Rows are points. The last column is the point's height on a tilted bowl or saddle (a function of degree 2), plus a little noise. Count its main directions that bend up, bend down and stay straight.
In the rows, zero is written as 128.

Points:
[[ 79 122 192  58]
 [194 131  74  96]
 [142  93 119 125]
 [168 142  84 109]
 [127 143  95 121]
 [121  71 174  90]
 [ 73 143 187  55]
 [110 122 136 116]
 [137 122 142 116]
 [133 204 190  74]
 [ 85 124 113 130]
 [ 90 164 134  95]
 [137  99  75 135]
 [ 99 122 126 121]
 [144 169  51  92]
 [106 162 177  77]]
Directions: 1 up, 2 down, 0 straight

Points:
[[147 102 155  78  78]
 [ 97 124 179  73  56]
 [115 114 138 123 130]
 [101 164 130 118 105]
 [129 211 153 100 102]
 [131  53  81 178  94]
 [114 143  67 153  98]
 [100 103  79 150 115]
 [100 130 119  83 112]
 [141 147 210 145 181]
 [156  64 122 142 113]
 [145 133 103 110 124]
 [115 183 146  71  93]
 [190 132 110 118  82]
 [168 154 159 133 131]
 [ 73  91 181 107 100]
 [117  94 137 108 122]
 [105 132 123 132 120]
 [ 60  77 213 116 116]
 [116 140 107  72 127]
 [ 93 117 164  83  76]
 [143 124 151 119 129]
 [174  63 145  95  54]
 [104  78 140  62  61]
 [162 189  78  60 186]
 [123 100  61 122 130]]
Directions: 1 up, 2 down, 1 straight

Points (26 x 5):
[[131 155 130 130  90]
 [150  86 117 134  86]
 [ 89 119 133  89 133]
 [128 124 114  98 115]
 [169 116 137  83 146]
 [141  38 125 118  93]
 [ 93 148  67 105 165]
 [126  91 141  95 121]
 [ 84  86 105 136  99]
 [112  80 150 106 126]
 [193 149  91 122 171]
 [144  81 150 231 168]
 [122 108 143 129  94]
 [112 108  83 111 103]
 [154 159 121 140 108]
 [ 74  98 146 131 126]
 [208 128 162 169 162]
 [135  75 170  78 178]
 [133 117 191 191 117]
 [164 131 196 135  96]
 [ 94 111 188 208 152]
 [137 155 128  65 151]
 [ 98 145 219 178  73]
 [102 159 139 131  85]
 [122 205 165 112  32]
 [132 110  58 146  86]]
Directions: 3 up, 1 down, 0 straight

Points:
[[ 63 162 150 169 129 164 106]
 [100 160 115 105 127 138 125]
 [159 136  98  71  61 122  87]
 [ 99  70  83 170 135 115 102]
 [155 118 116  49 174 170 162]
 [151 167 130 103 227 122  53]
 [114  99 148 119 153 109 110]
 [140 147 124 106 111 158 114]
 [ 79 152 128 125 124 149 116]
 [ 79 146  98 174 125 164 101]
 [ 84 178 119  98  93 144 115]
 [111 155 129 122 110 144 117]
 [226 122 137 131  93  68  53]
 [175 139 116 126 162 144 110]
 [ 57 150 172 112 165 158 132]
 [ 75 165 134 150  95  76 178]
 [162 152 136 150 130 111 116]
 [182 156  67  89 171 180 180]
 [106 209 105  48 149 149 161]
 [160 140  99  85 183 129 122]
 [121  62 101 174 118 103 111]
 [140 147 115  72  84 120 108]
 [168 125 161 115 161 119  73]
 [112 152 126 144 148 117 120]
 [138  74 169 121 174 105  78]
 [122 118  51  74 190 142 168]
 [225 152 158 105 130  99  22]
 [190  95 107 148 168 134 115]
 [145 147 152  92 133 123 102]
 [184 140  90  74 140 164 150]
 [133 135 116 115 122 165 123]
 [ 94  62  43 157  67 140  60]
 [187  85 115 181  85 149 164]
 [ 30 117  87 149 130 135  74]
 [135 112 122 171 116 133 138]
 [189  80 107 208  62 118 188]
 [163 123 112  97 166 170 137]
 [115 184 185  89 151 128 111]
 [198 135  89 116 218 150 102]
 [119 152 144 188 160 123 117]
 [124  78 152 105 193 132 104]
 [136 117 124 202 157  79 131]
 [118 159  55 152  94  64 177]
 [129  82 139 151  47 107  89]
 [198 178  86 109 136 131 134]
 [120 121  89 162  98 123 132]
 [124  66 117  89 153 124 104]]
Directions: 3 up, 3 down, 0 straight

Points (38 x 7):
[[107  33  92 179 148 119 191]
 [118 147 146  91  65  92 172]
 [183 147 121 142 137 126 124]
 [102 157 149 174 118 108 152]
 [123 137 143 176 101 140 139]
 [125 140 132 222 152 197 160]
 [ 92 128  97 171 129 147 153]
 [118 150  82  97 109  92 154]
 [ 95 133 112 201  76 134 146]
 [ 92 107 184  86 156 109 176]
 [152 130  91 138 208 120 160]
 [180 139 179 100 172 249 180]
 [174 197 107 165  93 184 157]
 [143  76  80 219 125 139 141]
 [129 119 138 226  66 102 141]
 [142 164 116 187 161 131 124]
 [127 170 158 138 105 187 163]
 [110 129 156 139 121 153 150]
 [153 122  86 133 112 150 138]
 [146 177 120 183 120 186 141]
 [133 139 169 102  86 156 160]
 [134 133 104 115 145  95 141]
 [109 114 119 168  95  83 138]
 [117  91 112 141 122 121 141]
 [ 52  90 134 165 170 146 224]
 [ 47 136 200 122 138 143 221]
 [190 119 141 139 200 127 145]
 [133 153 101 131 121 204 157]
 [156 183  77 157 155 204 148]
 [163 155 108 113  76 160 159]
 [155 172 104 179 117 126 124]
 [110 104 123 168 119 172 153]
 [123  78 107  95 132  97 155]
 [134  89 138  62 131 153 152]
 [133 175  77 119  61  82 180]
 [104 170 151 151 123 108 156]
 [ 81 128 104 153 133 135 159]
 [154 107  63 128 195  62 193]]
Directions: 4 up, 0 down, 2 straight

Points:
[[136 172 122 177 102 134 149 132 112]
 [127 148 143 147 126  78 144 103 142]
 [185 125 186 160 138 121 104 127 152]
 [135  80 187 149  83 200  95 136 150]
 [131 138 171 218 135 125 133 119 165]
 [ 95 138 175 129 143 203 150 216 117]
 [172 156 122 153  73 114  94  67 116]
 [103 138  85  65 132 109 137 131 132]
 [120 186 170 110 112 122 162 190  69]
 [126  78 100 183 130 109 156  68 148]
 [151 138 194  96 127 134 207 117 150]
 [ 69 104  78 135 145  68 109 114 183]
 [147 134 172 240 197 111  67 169 240]
 [153  79  96 130 104 113 147 100 122]
 [ 90  84 162 116 108 173 101  47 165]
 [ 58 211 118 106 210 239 101 113 231]
 [103 144 190 148 116 129  59 186 146]
 [193 111  79 140  68 131 119 111 108]
 [115 119 182 175 167  25 207 116 216]
 [115 201 151  97 160  98 137 132 119]
 [167 133  47 180 183 130 172 144 142]
 [116 166  94 151 225  78 117 189 160]
 [ 78 123  98 108 171 204  87  93 174]
 [ 96 115 123 206 111 159  95 121 167]
 [134 137 118  98 161 132 126 181 100]
 [161 136 167 139 101 144 130 106 126]
 [147 122 205 141 136 127 116 101 160]
 [106  80 149 120 157 182 164 109 145]
 [100  31 190 156  97  90 166  87 199]
 [108 120 114 110 146 126 126 157 125]
 [150 128 127 118 162 146  74  67 160]
 [126 118 175 105  83 141 126 113 130]
 [181 169 125 104 139 125 140 119 123]
 [147 133  65 102 170 156  74 131 143]
 [156 174  84 112 181 119 175  94 148]
 [112 144 198 116 175 139 136 105 163]
 [121 140  75 145 148  53 121 134 165]
 [118 123 119 152 154 179 101 195 141]
 [142 163 106 149 103 160 142  65 122]
 [159 131  96 102 167 107 100 109 139]
 [174 107  99 125 147  64 129  80 153]
 [ 72 106 127 177 137 121 140 182 172]
 [194 109 176 104 232 101 128 166 104]
 [169  72 154 135 140 175 158 136 123]
 [203 163  95 139  78 167 127 130 104]
 [105 117 138 157 167 120 142 113 162]
 [147 185 128 189 132 111 131 115 137]
 [ 56 148 228 131 104 114 184  42 227]
 [145  56 109  76 114 156  90 161 107]
 [ 99 158 194 148  85 139 156 186 100]
 [ 60 133 124 153 121  66  74 105 187]
 [128  85  98 150 135 111 135 111 138]
 [111 133 137 103 119 165 132 135 126]
 [185 119  93  66 165 134 105  91 128]
 [ 85 130 121 133  88  69  99 158 139]
 [133 125 181 102 117  85 149 105 141]
 [117 139 121 160 115 143  80  84 153]
 [ 74 123 184 106 110 112  85 151 139]
 [200 120  81 158 133 115  38 198 189]
 [ 99 128 105 126 187 155 110  99 162]
 [157 110 139 149 147 139  97 149 134]
 [193 162 100 154 155  72 130  95 162]
 [116 128  59 125 145 127  81 134 159]
 [ 91 163 143 133 111 151 143 158 122]
 [136  67  46  97  59 126 137 134 126]
 [ 65 161 157 170  75 109 124 116 134]
 [ 87 168 136 159 139 152 114  85 172]
 [100 171  72 108 118 137  52 147 181]
 [136 138 151 167 173 178 154  93 160]
 [133 118  46 192 160  54 119 123 198]
 [123  63 110 128  78 116 126 106 127]
 [148 130  83 124 147  74 122 165 135]
 [121 138 170 155 128 119 141 167 123]
 [182  98 134  69 121 112 151 114 127]]
Directions: 5 up, 2 down, 1 straight
